Rows are points. Two turns around zero, p and q, are shown by what they do to some points. Write where each new point lands after one turn and then the other. Backwards means that the second turn is done in reverse. Each puzzle has new turns, and all numbers are rounded.

Turn p:
.30	.08	.48 => .40	.01	.41
.29	-.08	-.39 => .20	-.07	-.45
-.65	.12	.01 => -.62	.17	.16
-.05	-.60	.03 => -.10	-.59	.00
.11	.49	-.13 => .13	.49	-.11
Turn q:
.31	.29	.41 => -.02	.49	.32
-.08	.24	-.44 => -.03	.05	-.50
.51	.14	.28 => .26	.45	.29
-.43	-.44	.47 => -.31	-.48	.52
-.29	-.26	-.41 => .02	-.46	-.33
-.03	.04	-.31 => .06	-.05	-.30
Where do these land?
p, then q: .50	.23	-.11 => .38	.38	-.17
p, then q: -.01	.36	-.14 => -.14	.27	-.24
q, then p backwards: -.15	-.35	-.38 => .25	-.45	-.16
q, then p: -.34	-.24	.62 => -.27	-.26	.64

Turn p:
-.08	-.21	.53	.23	-.04	-.42 => -.52	-.11	.41	-.01	-.15	.30
-.09	.01	.17	.04	-.34	.17 => .01	-.02	-.13	.03	-.36	.18
-.13	-.25	-.15	-.48	.19	-.01 => .10	-.02	-.12	-.50	.30	.02
-.07	-.33	-.43	.01	-.13	.02 => -.09	-.17	-.46	.00	.25	.02
-.02	.37	.75	.22	.18	.25 => .26	.20	.66	.20	-.41	.31
.51	-.01	-.13	.18	-.04	-.14 => -.08	-.34	.08	.24	.01	-.38
-.03	-.02	-.43	.20	-.02	.24 => .16	.00	-.37	.29	.19	-.03
.04	.49	-.09	.08	.03	-.36 => -.20	.37	.16	.15	-.05	-.40
-.13	-.05	-.21	-.48	.18	.25 => .37	.10	-.20	-.40	.22	-.02
Turn q:
.22	-.05	.60	-.42	-.23	.27 => .62	.41	.31	-.13	-.23	.08
-.20	.09	.10	.39	-.18	.11 => -.28	.15	.03	.29	-.27	-.05
-.18	.22	-.25	-.06	.25	-.18 => -.28	.00	-.20	-.17	.31	-.03
.30	.28	-.36	.07	.10	-.35 => .01	-.22	-.46	.00	.27	-.32
.02	-.37	-.36	.16	.38	-.13 => -.18	-.53	.06	.10	.33	.14
-.13	-.04	-.34	-.13	-.37	.07 => -.10	-.17	-.21	-.27	-.36	.10
-.27	-.14	.23	.31	-.22	-.17 => -.27	.02	.32	.13	-.25	-.24
.24	.02	.37	-.33	.27	.39 => .48	.34	.14	.03	.21	.34
Where do these land?
p, then q: .08	.11	.24	.45	-.05	-.28 => -.33	.22	.27	.24	-.24	-.11
q, then p backwards: -.23	.06	.11	.11	-.26	-.01 => -.01	.22	.15	-.01	-.20	-.19
q, then p: .18	.21	.22	.08	-.04	.14 => -.01	.05	.06	.28	-.09	-.24
q, then p: -.10	-.04	-.41	-.38	.26	-.39 => .12	-.03	.01	-.55	.47	.04
q, then p: .30	-.40	-.17	-.19	-.16	.48 => .35	-.58	-.23	.10	-.22	.04
q, then p: -.33	.10	-.69	-.21	.41	-.16 => .30	.21	-.27	-.42	.61	.27
p, then q: .15	.05	.32	-.03	-.41	.31 => .23	-.17	-.04	.00	-.56	-.05
q, then p: -.06	-.08	.39	.17	.25	-.09 => -.07	.13	.44	.15	-.06	.13

Turn p:
.23	-.33	-.37	-.27	.22	.19	.24	.56	.22 => .26	-.46	.19	-.09	-.10	.38	.58	.24	.08
.36	.24	-.32	.20	.21	.00	-.24	-.21	.25 => .28	.01	-.05	.32	.46	-.25	.16	.13	-.20
-.29	-.35	.21	.17	.17	-.44	.24	-.12	.34 => -.43	-.15	-.12	.40	-.16	-.11	.04	-.01	.52
-.08	-.36	-.22	-.34	-.10	-.43	.06	-.19	-.16 => -.12	-.22	-.55	.01	.01	.37	-.16	.06	.18
-.39	.31	-.25	.42	-.24	.17	-.28	-.38	.36 => -.09	.37	.16	.63	.25	-.01	-.09	-.43	-.32
-.15	.18	.51	.21	-.30	.28	.35	-.25	.20 => -.34	.30	.19	-.15	-.08	-.35	.11	-.58	.11
-.31	.16	-.20	.21	-.03	-.18	.13	-.25	-.28 => -.43	.06	-.18	.14	.02	.02	-.20	.02	-.33
.12	-.20	-.26	.14	-.12	.09	-.26	.03	-.45 => .28	-.23	-.16	-.01	-.17	.06	-.28	.01	-.41
.25	.41	.60	-.22	-.20	.14	-.09	.49	-.15 => .30	.53	.27	-.62	-.27	-.17	.02	.15	.14
.25	-.06	.29	-.53	.39	.18	-.15	.33	-.34 => .30	-.21	.26	-.63	.05	.08	-.20	.40	.23
Turn q:
-.45	-.13	-.22	-.34	.65	.17	.34	-.38	-.36 => .00	.24	-.63	-.74	.33	-.20	.27	-.12	-.02
.05	.36	.14	.27	-.10	-.13	.02	.20	-.50 => .18	.28	-.01	.40	.39	.11	-.04	.31	-.01
-.67	.34	-.06	-.36	.42	-.03	.29	-.48	-.18 => -.05	.29	-.55	-.60	.49	-.15	-.22	-.22	.33
.60	.10	.05	.19	-.01	.34	.19	.06	.31 => .28	-.60	.10	.08	-.23	.15	.10	.34	.12
.07	-.03	-.21	.20	.02	.20	-.21	.38	.20 => .03	-.27	-.11	.40	-.22	-.17	.09	-.07	-.15
-.03	-.05	-.09	.10	-.58	-.23	.06	.28	.18 => -.23	.20	.23	.41	-.38	.04	-.07	.06	.24
.38	.14	.03	.15	.08	.10	-.35	-.02	.39 => .29	-.50	.20	.15	-.12	.05	-.18	-.16	-.12
-.46	-.13	-.11	-.52	.58	-.45	.15	-.31	-.20 => .05	.53	-.14	-.73	.27	-.44	.01	-.33	.03
.16	-.07	-.18	.07	-.40	-.33	-.02	-.01	-.26 => .10	.46	.19	.19	-.22	.25	.01	.07	-.02
-.10	-.21	.20	.44	-.13	-.04	-.03	-.12	.00 => -.17	-.04	.20	.18	.17	.28	.27	-.18	.07
.03	-.10	.41	.06	-.16	-.08	.10	.35	-.01 => -.27	-.02	.34	.20	.11	-.13	.07	.29	.02
.41	-.22	.04	-.26	-.37	.47	-.55	.05	.40 => -.21	-.55	.17	.06	-.57	.22	-.33	.01	-.50
Where do these land?
q, then p: .10	-.04	.31	-.02	.27	-.13	.17	.11	.26 => -.07	-.08	-.09	-.02	-.11	-.06	.02	.12	.50
q, then p backwards: .00	.34	.38	-.04	.45	.34	.26	-.22	-.09 => .40	-.05	-.12	-.47	.43	-.03	.02	-.31	-.15
q, then p: -.07	-.37	-.41	.01	.05	.05	-.33	-.05	.14 => -.19	.02	-.41	-.13	.07	.03	-.15	-.35	-.27
p, then q: .01	.33	-.20	-.04	.01	-.01	.42	-.14	.36 => .02	.05	-.31	-.19	.29	-.20	.20	.06	.42
q, then p backwards: -.56	-.38	.03	.17	-.39	-.22	-.54	-.10	-.21 => -.68	.35	-.15	.17	-.44	.18	.18	-.32	.18
p, then q: .14	.30	-.16	-.12	-.08	.26	.14	.47	.26 => -.02	-.11	-.01	-.15	.16	-.01	.01	.64	.26
p, then q backwards: .27	-.13	-.09	-.23	-.02	.21	.75	.43	-.16 => .23	-.71	.00	-.07	.21	.37	.37	-.28	.13
q, then p backwards: .09	.46	.17	.10	.47	-.21	.24	.03	-.38 => .51	.30	-.02	-.26	.27	-.05	-.40	-.17	.21
p, then q: -.05	-.14	.02	-.34	-.39	-.31	-.52	-.20	-.29 => .36	-.25	-.29	.18	-.35	.17	-.33	-.21	-.41
q, then p: .07	-.39	-.06	.52	-.37	.00	-.59	-.33	.12 => -.21	-.19	.16	-.22	.05	-.38	-.31	-.74	-.30
